Rows are points. Two turns around zero, p and q, are shown by what they do to some points. Write where each new point lands after one turn and then the other. Backwards means that the second turn is done in reverse. Each puzzle has new turns, and all numbers are rounded.

Turn p:
[-42  -1] => [-42   0]
[23 16] => [24 15]
[34  8] => [34  7]
[-16 -23] => [-17 -22]
Turn q:
[-8  1] => [-8 -3]
[-38  15] => [-41  -5]
[ 31 -18] => [36 -1]
[43 11] => [33 30]
[-27  -8] => [-20 -20]
Where do these land?
p, then q: [-4 -4] => [-2 -5]
q, then p: [-26  -9] => [-19 -20]
q, then p: [ -8 -48] => [ 14 -47]
p, then q: [21 29] => [ 6 35]
p, then q: [17 32] => [ 1 36]

Turn p:
[-22   0  16  19] => [-22   2  11  22]
[ 22 -16   1  27] => [  6 -26  27  -3]
[ 19  18 -36  15] => [ 37 -24 -11  12]
[ -1  -6  11 -28] => [ -8  20  -6 -21]
[-28  27  28  -9] => [-14  40  -2  24]
[ 10 -23 -20 -25] => [  1 -11 -19 -34]
Turn q:
[-10 -14 -37   5] => [ -3 -33 -10  22]
[38 -1 14  4] => [ 33   8  14 -18]
[33 17  8 32] => [37 20 24 12]
[-13   3  23  -6] => [-18  16   5 -12]
[-15  22   3 -18] => [-14  19 -23   0]
[-34 -26 -10 -17] => [-37 -28 -10  -5]
Where do these land?
q, then p backwards: [16 -5 15 -4] => [ 19  -4   5 -10]
q, then p: [ 12 -29  -9   4] => [-14  -4  13 -26]
q, then p backwards: [-48  18   3  22] => [-45   5  29  15]
q, then p backwards: [ 0 32 -6 16] => [-11  34   8   1]
q, then p: [ 20 -15  -4 -38] => [  8  -5 -25 -37]

Turn p:
[ -9   8 -13   4 -22  14  22   6] => [  3  12  -5   6 -23  11  17  19]
[-11 -37   4  19  11 -19 -29  -4] => [-15 -16  -8  32  15 -21 -29 -14]
[-19  23 -23  17 -30 -34  23 -11] => [ 17  35 -19  18  -9 -30  33  12]
[ 23  24 -22 -17  19  15  -5 -16] => [ 33 -17  -9 -27  12  18   9  -4]
[  0   7   7   2 -28 -23 -15   6] => [  6  30  -1   2  -8 -20 -16  -6]
[  8 -25  25 -13 -10   8  -4 -24] => [ -9 -13  15   2 -20   0  -6 -36]
[ -1  10  15  10  18  18  25 -12] => [-12  -3  10   0  11  23  30  -6]
[ 30 -25 -12  17  17   6 -15  24] => [ 13 -22  20  18  17  10 -32  17]
[-22  11  10 -26   9 -13  11  18] => [-25   5  -2 -29   1 -18   8  15]
[  1   4   9 -12  17  27 -13  13] => [-12 -11  -1 -20   6  26 -15   2]
Turn q:
[-21   3 -14  13 -17   0 -14  -8] => [-13  12 -19  20 -17   3  -2  -3]
[-3 -9 24 36 18 -9 22 30] => [ -5 -26  20  23  25  16   5  34]
[ 22  26 -17 -22  27  31 -40 -19] => [ 16  43 -30 -31  30 -12   5 -24]
[ -8  23   1 -48 -19 -21   1   4] => [  2  24  23 -22 -31 -24 -23   2]
[  5  10  -9   2  -7   3   8 -19] => [  0   8   3   2  -9  -1  17 -16]
[ 10  -8  -9  28 -20  13  -2  14] => [  3 -10 -22   8 -10  16  21  18]
[ -8 -29  17 -10  14  -4  19  12] => [ -9 -33  16  -8  10   6 -19   3]
[  6  -6  19  -4  -5  -8  -9 -12] => [ 20  -2   5   5  -3   5 -13 -10]
[  5 -18 -25  40  -4 -15   2   4] => [ -5 -25 -21  32  -3 -10  24  10]
[ -6   8  12 -34  13   9  12  -6] => [ -7   9  23 -27   7   0 -14 -14]
Where do these land?
q, then p: [ -4 -34  24   2  37  14  22  -1] => [-31 -46  -1   4  11  10 -10 -19]
p, then q: [ 12   4  15  11  -8 -32 -20  -2] => [ 21  21   9  21  15 -17  -3  -9]
q, then p: [ 10  -4   3  -2 -15 -26 -18 -20] => [ 30  12  10  17   2  -7  -7 -16]
p, then q: [ 11  -1   4 -12 -35  -8   0  14] => [ 25  20   5   2 -23   2  -6  13]
q, then p: [-29  26 -42  -5 -14   8  13 -21] => [ -9  33 -32   1 -16 -14  39  -2]
q, then p: [  7  22 -21   7  -6  25   5   1] => [  0   5  -3 -15 -10   3  31  19]
q, then p: [-16  34 -13  -4   5  18  26  12] => [-33  19  -9 -25  -3   1  23  11]
p, then q: [  7 -10 -11  -7  45  14  17  11] => [-14 -38  -2 -19  21  11 -20   7]
p, then q backwards: [  1   2  22 -14 -22  -2 -25  -9] => [-13   1  -2 -30  -7   3 -12 -24]
q, then p: [  1 -22  12  17  21  13  17   5] => [-23 -32   4  10   5  12   0   2]
q, then p: [  0 -16   8   8  -7 -22 -36  11] => [ 27   1  -1  18  12  -1 -31  11]
